Each row of a before or after table is a point. The points were changed in one or more steps. Then noise was added and the rows were shuffled. The steps act on how far a point lies along the listed directions, d1 being the first. Name the steps. A step turns or swaps two directions, mirrors them in a line or flattens them onto one, adds a multiple of one to another, or multiplies one. Angles are multiples of 10 degrees, from the lower direction toward the higher: turns from -170 to 170, lines from 10 to 170 but not 90. Use the fewest steps. Two steps may share a direction if one is a turn and the other turns, adds or multiplies; they go together, in the order done. Otherwise the lowest direction goes first.

Directions:
(1): [ 31 -50 -40]
(2): [ 10 -40  58]
(3): [-63 -31 -11]
Before (11 x 3):
[[ 33 -13  16]
 [-22  17 -36]
 [ 12 -27  33]
 [ 38   5 -11]
 [-54   2 -23]
 [ 37 -23 -13]
 [-38 -34  21]
 [ 15 -29  -1]
 [-22  37 -11]
 [-31  -8  -2]
 [ 13 -43   4]]
After:
[[-16 -61  52]
 [ 35 -73  37]
 [-47 -14  23]
 [-21 -34  35]
 [ 13  55 -63]
 [-11  42 -98]
 [ 14 -17 -16]
 [-17 -22  66]
 [ 10 -68  93]
 [ 22   9 -83]
 [-38  23   3]]
Steps: swap d1 and d3; multiply d2 by 2.5

Directions:
(1): [  4 -22 -23 -23  46  -6  36 -92]
(2): [ 19 -13 -91  -9 -46   3 -50 -13]
(3): [  4 -23 -29  68  62 -52 -18  23]
Before (8 x 8):
[[ -5   9  24 -36   0  14  41 -24]
 [-14 -25 -31   0  49 -28  16 -32]
 [ 14  -4 -68  17  21  -5 -23 -11]
 [-16 -28  37   3  51 -14  55 -55]
 [  8 -24  17 -17  77 -13  63 -95]
 [-18  19  48  13  24  -2  38  16]
 [  7  14  -1   3 -13   4  13  -4]
 [ 23   6 -50  -8 -10  -6 -27 -27]]
After:
[[ -8   2  31 -19  31  -3  51 -28]
 [ 17   4 -69 -12  -7  17 -20 -25]
 [  8  14   2   3  -4   2  18 -10]
 [ 22   8 -39 -36 -13  10  -4 -62]
 [ 11 -26   3   9  72 -25  37 -57]
 [-14 -30  21  35  44 -28  22 -10]
 [-16  17  32  47  23 -19   9  60]
 [-10 -19 -43  -3  21 -21  -2 -12]]
Steps: turn d2 and d3 by -40 degrees; add -1 times d3 to d1

Directions:
(1): [ 83  45 -15 -38 -57  27  67  22  15   9  20  11]
(2): [ 34  33  55   2  29  44 -30 -75 -43  -6  37  51]
Before (12 x 12):
[[ 17   8  -3  -6  -8  24  10  -6 -11   0   6  22]
 [ 23  -4 -29 -14 -34   1  28  33  23  25 -19  -2]
 [ 42  20 -16 -19 -22  12  36  29   3   0  23   8]
 [ 95  54  -3 -32 -51  35  50   2  18   6  29  21]
 [ 37   4 -36 -25 -40 -12  64  52  22   9  -8 -21]
 [-17 -20 -20   4   9   2 -10  15   7   2  -5 -14]
 [ 47  36  -4 -24 -27  21  28  -6   7   8   8   9]
 [ 69  45  11 -17 -23  42  30 -12  -8   8  27  24]
 [ 20   6   5  -7  -9  14   2   5  -9   4   1   0]
 [-15 -21 -34  -5  -7 -27  27  47  28  12 -10 -30]
 [ -1   8 -22 -13 -36 -16  36  45  23  -5   0  -5]
 [ 41  24  -1 -18 -27  22  11   4  -1   3   3  23]]
After (12 x 12):
[[ -2 -14 -36  -7 -13 -19  24  53  18  -2   0 -18]
 [-23 -12 -34  -3 -15 -24  12  31  29   8 -28 -28]
 [ 22   8  -4  -9   2  30  -3  -6  -3   1  15  12]
 [ 53  24  -5 -24 -18  17  42   9   8  13  26   8]
 [ 41   6 -34 -25 -43 -13  64  51  23   8  -6 -20]
 [-31 -35 -54   5 -27 -48  16  72  54   4 -39 -52]
 [-19 -18 -27   2 -15 -15  -6  36  15   1 -29 -12]
 [ -6 -13  -5   0  -4  -3  -6  18  -2   4 -10 -15]
 [-42 -31 -35  15  -4 -34   3  54  24   4 -33 -45]
 [-22 -18 -20   7  -3  -3  -4  18  -1  -2 -17  -3]
 [ 16  23 -17 -18 -38  -5  41  35  18  -5  11   5]
 [ 30   1 -30 -14 -36   4  31  28  19  24 -15   4]]
Steps: mirror d1 and d2 in the line at 140 degrees

Directions:
(1): [ 15  -7  34  27   8 -35  15  70  17 -32 -20 -63  11   2  95  49   9 -34
 -64 -55]
(2): [-38  -2 -27  39 -45 -53  39  60   0  41 -72  23  26  -6 -65  49 -66 -15
 -11  30]
(3): [ 36  86 -50 -41  38 -46  77  -3  33  -9  23 -20 -79 -11 -19  20 -12  40
 -27   5]
Before, 9 rows:
[[ -5 -27  14  14   2  20 -33  -9 -18   9   9  15  29  -6  10  -2  27 -11
   20  -1]
 [ -3  23 -37  16  -6  -9  11   4  -8  33 -22  29 -11 -10 -60  -1 -42   2
   18  45]
 [-10  -4 -25  10 -41   3  15 -13  -7  25 -16  47  18  -8 -60  -3 -31  11
   23  34]
 [-25 -51  11  21 -19  16 -28 -32 -22   4  -8  26  33  -5 -13 -32  17 -12
   26 -10]
 [-46 -64  27  54 -58  -6 -38  61 -19  23 -79   8  95  -3  -9  36 -44 -46
  -15 -11]
 [-47 -63  23  57 -48 -30 -12  72 -13  15 -61 -14  65   3  25  56 -12 -57
  -14 -19]
 [  5   6   1 -12   1   6   8 -13  -6   3  16   8 -12  -1   7  -1  21   1
   11  -6]
 [  9 -25  19  15 -19  36 -47 -11 -28  -3   6  17  22 -10  17 -18  10  -8
   29   6]
 [-21  29 -24  -1  -8 -19  18   5  -7  11 -15  30   3  -7 -57  12 -31  30
   12  30]]
After, 9 rows:
[[-21  -8 -24  46 -28 -18   3  37 -11  39 -50  26  18  -7 -49  15 -50 -20
    4  38]
 [-22  41 -52  14 -20 -94  88  66  16  30 -52 -11 -24 -12 -53  80 -53  -4
  -27  15]
 [ -7   4 -27  20 -45 -23  37  18  -3  28 -36  35  16  -9 -54  25 -42   5
   -1  29]
 [-40  -1  -5  31 -28 -21   0  31 -16  20 -46  31  40  -6 -47  25 -40   8
    9  27]
 [ -9  69 -66   3 -17 -90  94  71  27  29 -68  -3 -19 -20 -78  78 -90  18
  -47  21]
 [  4  -6  14 -10  -1  11  -2 -17  -9   1  20   7  -6  -3  19  -7  28  -4
    8  -8]
 [ 21  29 -19 -17  34  -4  17 -13   8  -2  27   1 -26 -17   8   8  24  18
   -3  -2]
 [ 17  33 -34 -15  20 -28  43 -26  11 -12  14  -3 -44 -14 -15  -6  11  23
   -9 -13]
 [ 42  46 -14 -22  16   1  12 -15  -1 -19  35  -7 -47 -22  17  -3  11  23
    5  -1]]
Steps: multiply d1 by 0.4; multiply d2 by 1.6; multiply d3 by -1

Directions:
(1): [ 14  -8 -45  21  33  -5 -35  68   4  33 -23   6  -8  47 -19  40  -6   3
   8 -37  30  19  30 -19  49 -15  -5  -8   9  -1 -50   6  25  27  72  95
  24  37  -8 -45   1  -8  -7   1 -44  22 -47 -30]
(2): [ 13  -1  14  16  71 -20  -2  15  10  16  18 -34  49  71 -48 -11 -42 -12
  32  20 -53  35 -46 -40  20  17  27  46   1  10  22 -11  36   1 -66  22
 -63 -23  20  43 -17  -4 -21  12 -56  -9   2   1]
(3): [-31  19 -52  -3   2   6  34  13 -57 -23   0 -43  37  20 -18 -22  22 -30
 -34 -19  17 -84  10 -17   3  61 -26  -5  55 -40 -10 -51 -22 -36  12  14
 -17 -47  54  -6  30 -13  59 -19 -38  22  -2  11]
Before, 13 rows:
[[ -6  -1  -3  -3  -7   5   0  -3  -3   0  -1  -1   2  -3  -1   4  -2   8
   -2  -1  -3  -6   7   2  -3   1  -3   0   4   0   3  -3  -3   2   0  -7
    4   2  -5   2   1  -2   0  -3   6   3  -1   4]
 [  3  -2  10   2  13  -5  -7   9  11   5   4   0   5   7  -4   3 -13   5
   16   4  -6  20 -10  -4   4  -5  10   3  -6   8   1   5  10   5 -12   3
   -4  -3  -7  10 -10   1 -14   6  -6  -1   6  -5]
 [  3   2   9  -2   7   1   9  -7   0  -6   7  -6   8   0  -4  -8  -8  -6
    7  10 -11   0  -8   1  -6  12   2   7   2   1  13  -3  -8  -7 -21  -8
  -11 -15   4   6   0   1  -2   4  -1  -6   4   3]
 [ -5  -1  -2   2  -3   4   3   3  -5   1  -3  -1   1  -5   2   3   1  -1
  -10  -4   6  -7   5  -2  -1   0  -2   0   6  -3   1  -1  -4   0   5   2
    4   4  -5  -5   1   2   4  -1   3   3  -2  -1]
 [  0  -6   4   0   2  -2  -1   6   4   0  -2   1   4  10  -3  -3  -5  -1
    4  -1  -3  -1  -1  -6   2   7   6   1  -4   2   3   0   4   0  -7   0
   -8   2   1  10  -5  -1   0   0   0  -3   5  -2]
 [  1   1   4   0   3   3   5  -7  -5  -6   5  -4   5  -2  -6  -6  -2  -6
    1   8  -4  -7  -8  -1  -6   7   1   5   6   3   7  -4  -3   1 -17 -12
  -15 -10   3   9   0  -1   4  -3  -4  -4   7   6]
 [ -3   1   4  -2  -8   6  -1  -6  -4  -6  -1   4  -9 -16   9   2   2   3
   -5   5   9  -5   0   7  -7  -2   0  -4   0  -1  -1  -5  -6  -5  -1 -13
    7  -1  -1  -3   6   1   3   2  12   1   3   9]
 [  1  -4   3   3  11  -4  -4   4  10   9   1  -2   5  12  -8   2  -8   4
   13  -2  -2  18  -3  -9   1  -5   5  -1  -1   4   1   7   8   7  -1   7
   -7   6  -9  -1  -4   0  -6   5  -6  -1  -1  -4]
 [ 16  -5  -2   1   4  -1 -10   8  11   8  -4  16 -13   5   1  18   4   1
    4  -3  10  17   6   2  12 -15   0  -7  -8   4 -10  14  12  12  21  12
   11  20 -17 -12  -7   2  -7   7   2   4 -10 -10]
 [ 10  -4  -6   8  15  -4 -15  22  12   8  -6  10  -3  17  -5  17  -7   6
    9  -8   6  30   9  -5  10 -10   6   1  -2  11  -8  12  17   9  14  32
   10  15  -9 -10  -3   5 -11   6 -10   5 -11 -10]
 [  8  -4  -4   8  11  -4 -11  19  11  14  -9   6  -5  14  -8   9  -2   3
    7  -9  10  14   5  -1  13 -11   1  -4  -1   4 -12   6  11  11  23  27
   13  18 -12 -11  -3  -6 -11   8  -5   5 -14  -9]
 [ -3  -2  -2  -3  -2   3   1  -4 -12   1   2  -5   7  -2   1  -6   0  -2
   -4   2  -4  -8  -1   2  -6   9  -6   0   5  -7   6  -4  -4  -8  -6  -5
   -1  -6   1   8   1   2   3  -9   2   0   7   7]
 [ -7   6  -1  -5  -7   2  18 -10 -11 -10   5 -10   8  -1  -1  -9  12  -5
   -7   6  -1 -21  -3  -3  -4  15  -6  -2   6  -7   1 -11  -7 -12 -14 -15
   -8 -19  14  15   9  -2  14   2   0   0   4   7]]
After (13 x 48):
[[ 14  -6 -37  22  39  -8 -27  63   7  32 -22  -1   1  53 -27  28  -7  -1
    9 -32  24  16  19 -19  45  -8  -3  -4  13  -1 -41   0  26  21  60  88
   18  31  -6 -33   0 -13  -8   7 -43  20 -42 -25]
 [  0   0  21  -3  -2   3   1 -18   4  -7   7   1  -3 -14   6  -4  -6   4
    3  17  -7   7 -15   5 -13  -3   9   6  -7   6  12  -2  -2  -6 -27 -28
   -6  -7  -2  13   0   3  -6   6  15  -7  12  14]
 [ -9   4 -11   1   9  -1   3  15 -10  -3   1 -12  13  10  -7  -1  -3  -5
    1  -6   6 -12  -1  -6   5  14  -3  -3  13  -7  -7 -12   0  -7   1  10
   -3 -16  10   2   2  -4   8  -2 -16   8   3  -2]
 [  0  -4   4   4   2   2  -3   6   4   6  -3   3  -1  -2   1   7  -3   2
   -4  -2   2   6   3  -3   3  -8   2   3  -1   3   1   5   2   5   3   7
    4   9 -11  -5  -4   3  -5   2   3   0  -4  -3]
 [ -5  -4  -1  -2  -5   1   4   4  -2  -4  -3   0   3   4   1  -4   1  -2
   -3  -4   3 -12   4  -3  -2  11   1  -4   1  -3   1  -4  -2  -5   0  -3
   -3  -1   4   5  -2  -2   8  -3   3   0   5  -1]
 [ -5  -1 -18   5  12  -3   0  18  -3   8  -4 -10   9  20 -13   4  -1  -2
    4 -14  10  -2   7 -14   9   6  -4  -7  14  -7 -11  -4   5   3  18  25
   -3   3   2 -12   6  -4   9  -1 -19   9  -9  -6]
 [ -6   5  15 -13 -18   7  23 -30  -8 -21  11  -5   4 -27  10 -20   4  -6
   -4  16  -8 -19  -8  13 -26  18  -4   0   3  -3  24  -6 -24 -19 -30 -41
   -7 -25   8  11   6   3  10  -1  20 -10  18  14]
 [ -5   4  14  -8 -18   8  15 -28  -8 -17   9   0  -1 -26   8 -16   6  -5
   -8  15  -4 -20  -8  11 -23   9  -3  -1   4   2  17  -4 -16  -7 -25 -41
  -11 -17   3  13   3   2  10  -6  17  -8  19  14]
 [ -3  -3  11  -7 -14   5   4 -19  -8  -4   4   1   0 -19  11 -11   2   1
   -5   9  -7  -5  -4  11 -17   4  -4  -1  -3  -4  14   2  -9  -8 -15 -26
    2  -6  -6  14  -1   6  -1  -8  20  -6  16  11]
 [ -7   5  26 -15 -34   6  23 -42   1 -19   9   7  -9 -37  19 -16  18   4
   -8  19  -6 -13  -7  16 -27   1  -2  -8 -12   2  18   2 -17 -13 -29 -59
    0 -16  -1  25   4   5   6   4  38 -12  21  15]
 [ 12  -4 -46  22  40  -7 -27  68   0  23 -20   0   6  56 -26  35  -8  -1
    6 -35  25  22  27 -24  42  -2  -3  -3  18   0 -39   1  29  15  57  95
   16  23   2 -37   4  -4   0   2 -51  24 -40 -25]
 [ 20  -5 -26  15  39  -9 -20  44   5  22  -9   1   5  49 -24  29  -7  -7
   11 -17  11  20   7 -20  40  -7   2   2   6  -1 -28   4  28  17  36  62
    1  22  -5 -20  -7  -4  -5   8 -39  14 -31 -22]
 [ -5  -2   4  -2  -5   4   0  -8   1   0   2  -1   2  -3  -1   3  -6   9
    2   4  -8   0   3   3  -5  -1   2   4   0   3   8   0  -1   3  -8 -12
    0   2  -7   8  -2   0  -5  -1   9   0   1   5]]
Steps: multiply d1 by 3; turn d2 and d3 by 110 degrees
